Each row is a point. A path goes straight from each point to the next, and from the last back to the first. The post is the endless flat space through its rows: a point in 2 columns, a line in 3, a plane in 4, and so on, so that a path can go around it. How many times does the path go around the post? Going back the other way cancels.
In the rows, 128 means zero.

Post (2 x 3):
[[ 95 109  83]
 [154 125 182]]
Path (14 x 3):
[[148  85 108]
 [164  91 228]
 [ 84  81 166]
 [105  38  84]
 [176 125  51]
 [158 148 175]
 [ 61 123  66]
 [ 64 107 129]
 [136  81 205]
 [186 102 161]
 [134 127  79]
 [121 146 114]
 [134 188 124]
 [161 131 142]]
Times around: 1

Post (7 x 8):
[[143  88  81  79 167 191  59 149]
 [123  89 104  89  80 161  84 109]
 [132 200 108 186 180 137 188 154]
 [121  68 184  74 158 178  17 179]
 [136 189 131 172 229 179 157  79]
 [178 119 139 128 219  93  94 140]
 [ 97 118 120  12  83 154 127 146]]
Path (24 x 8):
[[124 108  85 125 145 136 160  56]
 [139 105 171  47 197 196  95 133]
 [158 174 168 134 125 139 125 117]
 [120 165 148  48  89 133 148 132]
 [157 112 101  97 106 137 113 157]
 [139  54 193  79 165 162 135 105]
 [115 117  69 158 155 191 103 124]
 [110 130 133 155 124 118  60 156]
 [128 151 108  57 171 101  51 209]
 [125 147  99 134 197 136 118 140]
 [118  37  82 152 166 135  97 152]
 [154  97 178 125 121 129 137 222]
 [215  92 102  58 133 120 126 173]
 [169  79 116 154 192 196 150  71]
 [106  89  81 221 163 160 135  89]
 [ 61  93 148  68 139 132  34 124]
 [109 191 123 114 150 140  77 156]
 [103 177 112 148 171 162 130  94]
 [121  95 142 112 189 140  90 196]
 [167  80  64  62 127  87 191 200]
 [148 109 163  40  84 208 116 155]
 [111 178 204  95  97 156  84 139]
 [159 126 160 185 177 103  32 151]
 [ 61 127  86 116  96  95 125 123]]
Times around: 1

Post, 13 rows:
[[150 116 122 108 181 123 156 167  77 133  75 137 168 120]
 [173 109 121 136 196 153 134 124  77 123 117 167  91 207]
 [196  99 144 215 131 174  71 122  32 211 132 104 120  34]
 [ 76 138  76 171 169 117 136 128 179 132 146 120 155 149]
 [128 141 121 134 104 164 172 121 123 127 185  43 149  96]
 [141 105 165 115 159  99 119 148 125 123 122 147 147 145]
 [144 105 111 131 123 169 126 137 157 105  74 114 125 132]
 [ 96 117  84 113  93 119 132 108 139 187 115 131 159  95]
 [147 134 123  99 201 119 170 106 125 113 125 141 114 113]
 [140 131 125 132 157 118 121 113 116 117  93  79 116 158]
 [ 90 172 111 185 134 128 125 106 137 125 114 151 149 134]
 [130 159 113 141 121 120 147 162 155 144 109 140  71 100]
 [167 149  97 131 144 107  88 171 120  87 112 136 138 111]]
Path, 22 rows:
[[162 132  86 129 153 118 154 160 175 102 112  93 106 103]
 [136 108  83 156 132 134 178 152 112 129 110 121 164  89]
 [130  54 176  89 117 132 117 163  93 152 135 122 110 125]
 [106 163  77 121 147 143  89 158 138 100 110 117 134 123]
 [126 162 146 122 151 122 121 157 141 144  92  81 151 126]
 [148 141 139 115 143 105 143 129 153 120 146 149 126 137]
 [156 123 126 114 132 111 144  94  80  76 130  94 188 103]
 [ 97  94 143 140 137 115 136  67 103 149 150 151 114 113]
 [153 119 130 138 117 145 119 150 131 102 143 125 105 107]
 [148 164  64 172 154 150 174  67 120 108 118 124 102 123]
 [155 173 119 139 105 157 156 105 130 101  86   7 119 107]
 [146 121 124 112 129 153 128 156 114 122 113  94 145 169]
 [121 105  81 136 164 140 122 176 137 137  98 100 173  89]
 [106  95 135 138 158 112 110 120 143  91 140 111 122 123]
 [163  98  85 167 135 103 116 137 127 112 142 125  95 158]
 [164 171 119 190 170 139 123 126  94 129 139 134 102 144]
 [153 177 142 158 110 129 107 110 119 111 104  94 139 137]
 [163 136  80 135 132 109 162 161 127 169 143 110 121  95]
 [116 114 127 158 135 135 161 135 145 131  90 113  88 135]
 [136  88 144 141 144 167 106 170  99 101 140 126 162 122]
 [165 134 103 136 188 101  70 183 136  90 164 162 135 118]
 [119 177  71 120 123 100 121 122 150 157 110 154 159 136]]
Times around: 1

Post (17 x 18):
[[117  95 179 155 111 171 123 151 138 114 148 137  88 141 121 140  85  48]
 [ 93 162  89 118 183  67 114 110 125 115 119 194 100 139 134 121 158 129]
 [161  83 141  78 120 140 139 167 110  82 193  87 160 172 162 151 118  84]
 [113 157  56 106 119  85 153 197 249 119  75 137  32 152  62 175 182 126]
 [109 154  98 124 154 133 114 158 155 121 189 120 128 107 153 146 128 130]
 [111 160  59 151 158 132 130 187 134 121 114  61 172 130 104 118 122  97]
 [129 125 150 122 126 111 130 157 102 166 154 144 128 153 139 157 158 142]
 [100 177  98 109 106 115 122 139  79  92 224 107 170  92 171  82  99  53]
 [154 102 181  92 131 153 103 116 173 150 205 112 156  92 116 136 131  91]
 [114 133 156 154  80 102 144  72 134 144 157 109  70  83 110 153  70 139]
 [148 100 188 167 142 112 125 143 140 148 182 118 135 122 181  55 121 126]
 [121 106 122 138 156 162 158 149 104  93  99  97 142  88 134 108 210 156]
 [137 151 137  89 137 190  69 108 115 197  71 168 172 149 159 106  84 149]
 [104 107 171  67 131 138 121 132 125 177 148 104 130  84 153 132 102 141]
 [138 166 164 116 140  32 105 143  87  95  96 192 114  42 122  57 120 181]
 [156  92 125 159 143 100 113 139 107 131 156 154  93 111 141 110 138  85]
 [130 152 129 102 145 146 167 124 105 168 155 139 163  82 150  98  92 126]]
Path (12 x 18):
[[150 163  68 134 173 162 207 190 128  94 205 137 116 157 111 226 132  98]
 [141 158 123 133 130  98 103 125 120 131 209 160  92 125 157  50 132 128]
 [ 71 111 108  83 110 109 119 138 104 113 148 119 133  75  99 100 124 122]
 [133 124 135 149 170  47  92 111  81 127 176 155 177 141 162 106 142 129]
 [ 97 137 115 122 131 125 112 139 141 147 171 111 138 127 103 152 192  40]
 [105 130 171 147 144 130 136 150 110  90  99  96  96  86 125 132 106 145]
 [209  87 167 148 149  99 119 107 171 191 142 104 125 122 107  90 133 123]
 [132 153 144  62 178 104 134 135 153 151 121 111 154  71 138 132 136 108]
 [126 133 110 121 106  99 180 153 164 136  57 156  64 111 130 162 117 130]
 [ 73 102 184 128  77  99 154 133 171 145  88 106  94 140 171  47 103 200]
 [138 118 164 158 171 155 128  92 145 128 178 143 134 106 124 131 151 192]
 [179 148 119 161 176  73 163 101 117 146 110 190  53  85  77  89 174 157]]
Times around: 0

Post (17 x 18):
[[129 131 139  65  61 103 144 117 145 172 151 125 104 125 158 106  97 197]
 [110 145 155 112 146 114 187 178 115 123 116 136 149 133 130 128 116  98]
 [139 119 132  91  52  60  81 138 156 138 134 118 107 140 149 111  56 141]
 [154  79 135 108  92 157 144  66 116 128 124 105 112 161 102 171 249 116]
 [125 110 112  83  47  88 106 101 119 137 150 160 121  87 152 127  97 139]
 [177 135 121  81 158 157 110  97  68 134 112 101 102 143 100 166 238 135]
 [103 171 131 130 190 114 174 108 135 138 138 145 136 162 183 147 124 109]
 [160  66 113 109 163 180 151 117  63 137 122 135  86 187 139 178 224 112]
 [102 131 136  87 175 162 153 110 104 125 183 128 141 165 134 122 134 102]
 [134 126 102  59  71  92 108 124 162 147 140 163 131 137 101 165 110 175]
 [162 167 132  72 126 154 155 126 135 119 165 168 138 162 179 124  94  85]
 [152 104 130 145 120 182 121  87 103 151  78 131  77 155  69 142 205 141]
 [149 100 143 115 148 178 112 126 138 123 140 134  86 132 126 172 227 141]
 [135 154 182 120 187 177 157 131  91 117 133 128 164 155 171 185 117 116]
 [138 134 132 129  69  79 153 128 117 106 173 137  95 140 113 139  82 148]
 [106 150 109  97 132 165 159 133 122  66 151 135 171 163 189 110 107 119]
 [108 131 168  76  94  95 128 124 110 105 124 165 110 158 141 122 132 144]]
Path:
[[100 159 121  77 126 138 119 131 210 150 155 206  98 141 138 137  88 135]
 [109 151 104 105 110 174 147 107  72 112  99  77 137 180 151 134 138 131]
 [127 155 158 154 119 158 191 129 117 157 141 125  99 176 152 126 116 149]
 [ 77  92 100  73  91 104 192 164 141 128 131 160 123 118 134 145 180 115]
 [113 102 174 115  65 159 160 106 106  84  97  99 146 124 138 143 141 151]
 [142 126 141  75 137 165 120  88 183  78 115 183 170 125 104 168 183 153]
 [178 113 155  85 126 160 152 113 154 143  77 136  99 161 124 146 138 157]
 [122 146 118 119 141 171 122  93 129 126 103 114 115 119 149 154 174 180]
 [115 134 108  56  93 184 151  77 113 124 155 146 113 133 165 141 190 121]
 [104 149 104 112 174 125 190 107  99 190 109 165  93 157 139 179  95 143]
 [130 137 100  27 129 156 140 105 143  99 115 136 164 168 133 139 177 136]
 [111 125 167  78 155 104 162 132 140  92 160 174 116 170 111 115 171 120]
 [166 165 133 114 113  72 117 134 111  80 141 125 124 173 158 121 195 114]
 [154 125 129  87  74 151  86 177 110 136 143 116 130 106 101 150 117 154]
 [119 142 123  73  49 126 145 121 108 139  94 140 103 149 135  75 132  99]
 [162 112 161 117  40 105 126 129 123 145 180 110  94 142 131 172 166 118]
 [128 144 107  94 153 100 127 105  57 141 123 110 134 157  95 120 201 154]
 [163 110 154  97 111  70 158  50 100 155 109 143 136 161 146 141 140 127]
 [181 110 118 152 147 118 189 133 115  86 137 134 115 111 131 167 168 127]
 [171 152 171 114 120 112 153 130 102 129 137 130 145 157 106 142 133 141]
 [149 128 123 107 107 149  94 143 107 131 161 147  92 166 118 148 171 162]
 [131 116 137 100  71 153 200 146  70 147 119 128  90 169 119 171 192 145]
 [100 112 115  56 125 125 122 118 146 148 115  99 135 169 153 176 139 147]
 [119  83 102  77 117 161 172  78 126 102 145 131 134 123 137 153 167 118]
 [146 108  79  65 158 171 127 134 147 118 134 141 121 145 123 128 148 111]]
Times around: 1

Post (17 x 18):
[[185 116 151 181 152  87  93  89 152 157 133 149  67 128 165  84 191  94]
 [100 134 147 105  58 100  83 130 154 178 160 132 216  76 177 172 143 158]
 [117 123 165  47 135 105 115 105 164 122 141 133 140 186 116 108 123 135]
 [123 142 127 130  72 101 149 128 172 143 159 113 176 165 197 118 120  84]
 [151 134  42 108 213 124 133 120 161  88  96 129 141  74 160 111 104 170]
 [109 146 134 145 153 175 130 135 103 126 209 189 147 118 148 102 131 104]
 [126 132 128 124 124  93 147  78 174 115 148 175 101  99 119 138 181  93]
 [145 149  43 206 110 192 111 146 188 140 180  89 142 170 150  54 111 129]
 [149 142 148 130 109 204 154 141  97 104  71 221 120 152 102 114 144  30]
 [164 138 126  63  70 140 159 123  96 122  64 183 121 124 144  63 137 131]
 [112  88 114 193 108 166 158 136  79 156 154 160 172 122 108 136 136 121]
 [ 63 146 175 104  72  99 148 164 153  73 152  75 136 154 148 127 168 180]
 [124  91  97 163  95 137 143 185 129 168 173  74  59 125 152 155 206 143]
 [ 52 180  77 121 148  66 109 154 123 140 150 151 147 127 123 149 103 145]
 [118 142 135  30 186  34 100 113 169 122 139  88 103  72 129  57 138 132]
 [167 163  69 106 179 155 160 150 120  77 101 161 146 166  92  86 171 110]
 [ 98 128 143 109 152 109 160  89 174 187  94 205 160 118 146 112 170 105]]
Path, 27 rows:
[[116 163 108 138  86 192 154 155 110 132  96 173 143  81 146  99  77 142]
 [112 131 158  82 209  92 126 128 127 146 113 133 153 101 146 137 189 145]
 [ 73 146 125 106 164  92 138  59 154  92 136 154 123  57 130  88 161 103]
 [ 71  90  87  89 115 143 195 110 152 105 119 135 162 113 152 111 136 153]
 [ 68  99 141 134 148 126 112 184 139 117  70 151 163 162 134 156  98 128]
 [176  98 104 182  99 166 146 180 132 155 137 105 133 150 129  68 142  87]
 [183  92 143  90  86 168 112 140 140 130 129 189 116 150  74  97 193 123]
 [120 141 121  92 124 200 144 181 125  60  58 196 176 140 130 113 140 101]
 [182 161  90 114  66 119 196 141 128  85 148 195 207 117 135 155 156  60]
 [145 164  93 102 152  89 186 129 127  87 108 171 107 151 121 114 161 144]
 [109 152 146 108  84  73 167 183  89 139  68 137 172 157 123 110 170 120]
 [106 136  73 109 117  58 180 126 186 163 142 168 146 177 148 125  24 110]
 [108 176  77 142 145 151 202 169  96 132 184 181 101  59  98 112  99  65]
 [ 91 118 143 161 162  49 151  99 136 184 183 149 162  86 144 182 204 134]
 [103 199 161 132 146 170  81 133 138 126 150 172 168 104 186  97 190 100]
 [122 112 131 135 135 104 129 101 117 192 150 153 184  83 178  62 174  91]
 [119 149  86  72 184  75 117  71 102 117 156 148 130 188 106  91 103 147]
 [ 65 249 171 137  76  93 166 112  94 111 120 187  96  96 178  67 142 107]
 [102 110 148 121  74 138 248 173 124 155 156 124 182  65 123 194 192  73]
 [130 164  59 229 140  46 183 174 141 130 204  99 105 144 164 121 181  70]
 [112 154 103 124 142  73 153 127 210 130 154  57  97 124 157 126  76 149]
 [139 135 135 112 182 191 105 113 185  67 108 121 170  61 126 159 140  95]
 [106 145 120 114 154 121 124 148 120 109 112 102 104 143 158 108 134  62]
 [ 64 110 142 128 123 148 171 147  66 149 162 201 174 143  95 149 209  90]
 [115 156 128 150 116 136 210 157 130  27 133 166 227  65 174 104 182 112]
 [174 136 111 154  80 138 101 149 104 177  99 184 128 169  97 125 168 104]
 [154 119 150 180 103 127 119  94 132 149 160 209 192 122 181 137  82 206]]
Times around: 2

Post, 17 rows:
[[104 151  71 132 208 117 113 144 123 158 139 149 143 147 163  51 163 134]
 [ 80  86 151 112 135 128 126 151 133 141 127 139 159 106  61  72 164 163]
 [142 140 127 145 184 139  98 199 133  97 109 206 198 110 103 130 137 160]
 [143 145 150 178 100 133  86 135 155  72 168 109 152 115 129  82 171 113]
 [ 96 148 105 195 106 133 147 163  70 119  90 183 175 120 173 146  88  69]
 [137 116 122  83 142 208 189 123 129 164 106 135 117 188 131 118 168 188]
 [ 62 126 149  79 139 160  99 105  88 123 101 106 138 161 113 119 150 179]
 [119 112 100 140 105 180 114 161  80 161 176 135  99 137 118 135  76  75]
 [ 79 182 144  65 128  94 132 127 127 108 153 174 116 154 124 106 139 170]
 [152 143  38 105 149 118 106  88  28  72  96 167 223 103  77  88 151  64]
 [154 152 145 149 171 105 133 127 116  78 169 181 144  64 131 101 110 148]
 [116 127  76 134 142 186 137 123 150 151 112 144  84 150 141 177 148 148]
 [113 134  95 107 127 151 159 152 157 127 148 123 165 149 157  88 107 184]
 [150  92 119 100 185 159 109 151 138  70  90 114 117 116  97 168 123  14]
 [152 210 157 127 135 105  97  76 132  89 100 142 161  89  97  99 114 104]
 [ 69 207 146  96  97 194 249 163 114 140  66  99  24 179 106 168 147 234]
 [182 113 132 163 120 110 132 154 122 114 125 108 111 143 143 131 114 137]]
Path:
[[121  79  78 152 155 133  65 129 141 136 216 106 126 127  50  56 200  94]
 [103 216  92 111 152 170 208 205 156 150 111 174 158 111 108 168 113 191]
 [161 125 153  54  70 151  96 127 137  81 128 104 123 156 140 154 111 140]
 [ 74 105 176 195  63 202  75 164 188 148 122 126 101 153  87 122 197 120]
 [126 139 133  95 196 128 106 148 189 143 109 129  85 174  67 131 200 211]
 [ 72 139 150 133 106 155 229 137  75 120 114 143 132 195 143 141 180 157]
 [109 106 156 129 141 134 190 152  99 104 122 132  87 167 126  98 154 177]
 [ 95 104 126  65 181 129  37 143  29 161 126 247 119 131  98 152  96  69]
 [ 84 128 177 115 154 125 108 179 121 140 122 119 107 135 150 177 125 173]
 [181 100  89 130 153  75 120  58 102 106 101 136 214  85 101 145 121  93]
 [ 82 133  87 123 184 113 133 201 149  85 144 187 196 167 123  43 173 131]
 [158  61 118 144 159  80  65 176 123  84 117 127  58 198 175 110 129 106]
 [ 58 116 100 126 199 145 156 236 126  93 167 241 225 102 206 107 176 213]
 [180  28  81  88 152 164 233 171  48 130  72 154 161 155 159  77 139 139]
 [117 128 166 183 127 148  77  84  84 134 145 192 147  84 113  73 129 140]]
Times around: 0

Post:
[[100 135 155 138 142 131  75 118 132  71 194 160 137 139 149 125 128 129]
 [ 67 103 124 139 139 128  99 119 139 108 115 140 102  99 101 157 144  86]
 [170 149 150 120  98 117 125 120  87 103 136  64 132  98  95  79 149 147]
 [108 124  89 162 169 136  96 122 137 121 161 142 180 118 138 172 117  92]
 [132 110 159 136 107 133 117 130 117 106  86 129 113 134 119 189 108 107]
 [154 124 146 128  71 144 144 165 135 144 209 139 104 118 107  70 179 151]
 [125 139 139 148 137 110 129 144 101  87  89 159  79 102 139 139  90 119]
 [100 111 114 135 192 115  95 130 119 124 148 182 179 109 171 178 135 146]
 [177 138  84  91  73 116 146 163  95 148 201  50  88 141 112  74 177 158]
 [110 121 152 158 135  80 170 118 144  93  92 141 119 120 118 180 108 113]
 [125  98 132 168 118 100 133 131 155  85  52 159 108 160 158 113 130 120]
 [ 60  92 125 191 167 149 154 103  91  90 129 134 150 111 171 123 123 137]
 [139 112 160 160 100  82 123 168 101  90  76  89 113 131 108 138  91 147]
 [114 132 142 173 135 141 104 143 149  86 155 123 132 111 150 153 173 119]
 [172 146 142 104  90 143 144 185 129 127 131  55 107 127 111  76 106 185]
 [133 137 128 149 123 141 142 136 113  52  87 138 107 140  83 142 130 136]
 [162 132 101  89  62 118 172 185 114 111 160  65 131  98 119  55 155 134]]
Path (26 x 18):
[[112 102  91 112 137 113 125 148 137 112 146 189 101  62  65 205 133  81]
 [146 119  91 139 119 153  50 170 136  84 162  98  95 177 121 111 147  87]
 [106  95 151 129 103  69 181 166 134 139  73  92 168  78 109 122 136 127]
 [150 176 155 138 104 140  70 115 118 104 126 163 109  89  44 179 169  78]
 [160 147 164 146 101 150  91 135 118  49 110  91  91 177 110 171 111 164]
 [202  80 113  93  91  82 134 193 163 138 113 115 162 137 164  80 149 188]
 [132 129 112 179 147 155 148 175 127  76 156 154 124 172 158  69 100 146]
 [172 186 131 129 116 147 156 129  51  39 211  81 165 144 124  83 164 176]
 [115 114 150 124  79 136 162 149 196 140 157 161  99 137 124 142 171 120]
 [132 100 148 137  98 134 129 140 113  90 104 136 157 142  98 126 115 155]
 [ 96  80 119 155 159 170 170 115 146  88  74 188 129  70 142 127 141 120]
 [ 89  93 174 152 122 164 139 114 137  98 142 115 128 121 132  79 173 105]
 [194 162  89 126 117 105 130 141  69  83 143  93 167 154 122 119 141 139]
 [ 98 106 178 193  73 135  80 173 179 117 170 128  99 148 102 151 140 106]
 [ 88  83 158 103  85 160 189 119  83 101 115 134  92  92 115 126 117 172]
 [157 122 155 135  69  91 134 159 151 112 194 114  80 142  86 132 117 130]
 [177 153 151  65 126  67  69 160 145 117 157  90 127 122 126 137 114  92]
 [157 172 210 141 155  99 107 176  96  90  82 249  91  98 179 121  71 182]
 [103 159 102 147 146  91 177 125 116 112 218 191 117 114 128 172 197 139]
 [150  97  92 155  71 118 124 135 108  88  84 101 123 158 103 153  98  76]
 [103  89 102 194 148 137 191 132 185 115  74 113 133  80 114 111 165 115]
 [100  83 113 113 146 144 106 150 149 105 128  75 174 105 138 122 114 146]
 [130  88 189 128  83 100 110 172 151 128 121 162 122  91  80 157 201  67]
 [145 124 182 176 123 109  74 154 109  77 116 168 172 162 170 147 128 148]
 [119 142 139 178  77 138 128 144 103 107 195  60 157 147 117 141 147 126]
 [ 81 125  86 178 141 139 154 140 126 131 152 116 117  83 150 167  98 128]]
Times around: 5
